Each point is reached from the start by the listed moves, each made 0, 1 or 2 times, or once backwards (-1), plus a little noise. Say if it took an odd or an even number of moves. Then give how often each move was made.

Moves:
(1): [16 21 -6 16 -8]
(2): [-28  -7  -2  -4   7]
(3): [11  1 -1  2 19]
Start: [-11  -1   9   2  15]
Points:
[-18  33  -5  27 -12] => even (2, 1, -1)
[-23  13   0  14  14] => even (1, 1, 0)
[-16  -7   5   1  60] => odd (0, 1, 2)

Moves:
(1): [ 15 -10   1   0   0   4   5   4  -1 -11   3]
(2): [  9   8  -7   3 -15  -2   5  -2   5  -3   3]
(3): [  1  -4  13  -6  -2  -5  -1 -11   3   4  -2]
(4): [-4 -1  4  7  3  6  3 -5  3 -3 -3]
(5): [11 11 -3 -5  4  3  1 -9  9 -8  5]
(6): [ 5 -1  4 -4 -4 11 -2  3  3  0  8]
(7): [ 0  4  1 -6 -1  3  9  0 -3 -8  8]
(8): [-2  5 11  1  3 -1 -3  3  1  1  6]
(9): [-6 -3  1 -3  2 -3 -1  1 11 -5  3]
(10): [ 2  3 -1  2  7 -1 10  5  4  6 -1]
(11): [  4  -7 -12   7   2  -3   1 -10  -5   6   9]
Start: [ -7  -3   0  -5  -3 -14   6  -2  -2  -4   3]
Points:
[-17  38  26 -35 -21 -15  -8   3  36 -31  38] => even (-1, 1, 0, -1, 1, 1, 1, 2, 2, -1, -1)
[ 39 -12  -2 -10 -18  -5  24 -12  -1   0  60] => odd (1, 1, 1, -1, 0, 2, 1, 1, 0, 1, 2)
[ 34 -41  24   7   9  -1   7 -48  24 -16  34] => odd (2, 0, 2, 2, 1, 1, -1, 1, 1, 0, 2)
[ 35   8  39 -33   9   8  48  11  19 -39  34] => odd (2, 0, 1, 0, 1, 1, 2, 1, 0, 2, -1)
